Each row is a point. To make a cloud, some directions were put in groups of two or more. Within a group, all points are equally far from the middle, so they leave a hole (a ring in 2 directions, a hollow ball in 3). The other directions are filled evenly. Then the cloud was stretched, turned, moved and blurred a little. How many holes are there, and how many directions does each take, smallest first?

Cloud (22 x 3):
[[ 44  -2 -28]
 [  6 -62  -4]
 [-26  56 -19]
 [ 48  17 -31]
 [ 42  61 -44]
 [ 48  26 -33]
 [-38 -46  -8]
 [ 41  32  41]
 [ 33  47  23]
 [ 49  18 -18]
 [ 50   4  10]
 [-39 -39 -26]
 [-26 -48 -36]
 [-43  -5  41]
 [  7 -29 -78]
 [ 45  33  15]
 [  8  46  45]
 [ 51 -30  60]
 [ -7 -54 -33]
 [ 52  -4  46]
 [ 31 -62  37]
 [ 43  60 -51]]
Holes: 1 (2)

Cloud (26 x 4):
[[-61 -22  42 -49]
 [-85 -30  28  34]
 [ 40 -35  26  52]
 [-13 -59   4 -14]
 [-49 -23  -8 -44]
 [ 45 -40  24  25]
 [ 14 -15 -32  68]
 [ 46  -6  45  10]
 [-70 -28  52 -34]
 [-48  35   0   0]
 [ 23 -13 -47  13]
 [ 10 -55   5  -4]
 [ 29  -9 -49  21]
 [ 72  38 -23  11]
 [-67  -6 -15  26]
 [-59 -60  24  37]
 [ 62   9 -42  27]
 [-74 -38  48 -31]
 [-53  -1 -13 -38]
 [-51  32  -1   7]
 [ -5  31  17 -48]
 [-79 -38  53 -16]
 [ 58  26 -16  65]
 [ 56 -29  19   7]
 [ 56  10 -40  53]
 [-35  27   0 -43]]
Holes: 2 (2, 2)

Cloud (48 x 6):
[[ -5  21   2  28  88 -18]
 [-12 -39 -25  35 -54  -6]
 [-15 -37  16   7  30  -1]
 [ 63  15 -28 -25 -52   8]
 [-10 -46  -7  40  31   4]
 [ 47  27  28  38  16  -7]
 [ 34 -61  41 -29 -35  11]
 [ 28 -62  -4  19 -12 -31]
 [ 51  35  17 -13   4  38]
 [ -6  43  -9  14  24  26]
 [ 10  -9   6  28   9  43]
 [ 37 -46  23  10 -69  22]
 [ -5 -54 -43   5 -51 -19]
 [ 31  -9   0  52  -2   2]
 [-35 -55 -33  -6 -37 -26]
 [ 49  28  -7 -38   5  -7]
 [  8  24  -7   4 -44  -1]
 [ 52 -29 -26   0 -71  -6]
 [-10  23 -24  34  18 -50]
 [ 35 -72   3  -5 -67 -17]
 [ 12 -62  -2   0 -95   2]
 [-35 -36  34  34  22 -13]
 [-27 -51 -52  10 -29 -18]
 [ 20  -9  47  -2 -58 -19]
 [ 45 -40 -26 -25 -94   6]
 [-13 -28   8 -32   0   8]
 [ 31 -69  -8   1 -63 -21]
 [ -3 -32  20  -9  21   2]
 [  0   5   3  24  83 -23]
 [ 58  16  28   7  -7  40]
 [-31 -36 -40   2   0 -44]
 [ -1 -29  -3   3  51 -11]
 [-57 -48 -17 -16 -34  -1]
 [ 49 -53  -3 -49 -25  26]
 [ 34  30   1 -36 -16   8]
 [-50 -51 -16  36 -69   4]
 [ 48   9 -13 -20 -74  10]
 [ 33   9 -18 -34  16 -24]
 [ 10 -56  10  23  10 -22]
 [-12 -55  18  22  10  -6]
 [ 17  38 -19  28  52  23]
 [ 24 -26 -15 -17 -29 -54]
 [-10  -2  14  -8  36   2]
 [ 11 -53   9   3   0  18]
 [ 45  -2  36  22 -51  23]
 [ 58  15   2  40  32  11]
 [ 60 -56   6 -15   1  -6]
 [ 53 -57  18 -37 -18  12]]
Holes: 2 (2, 2)
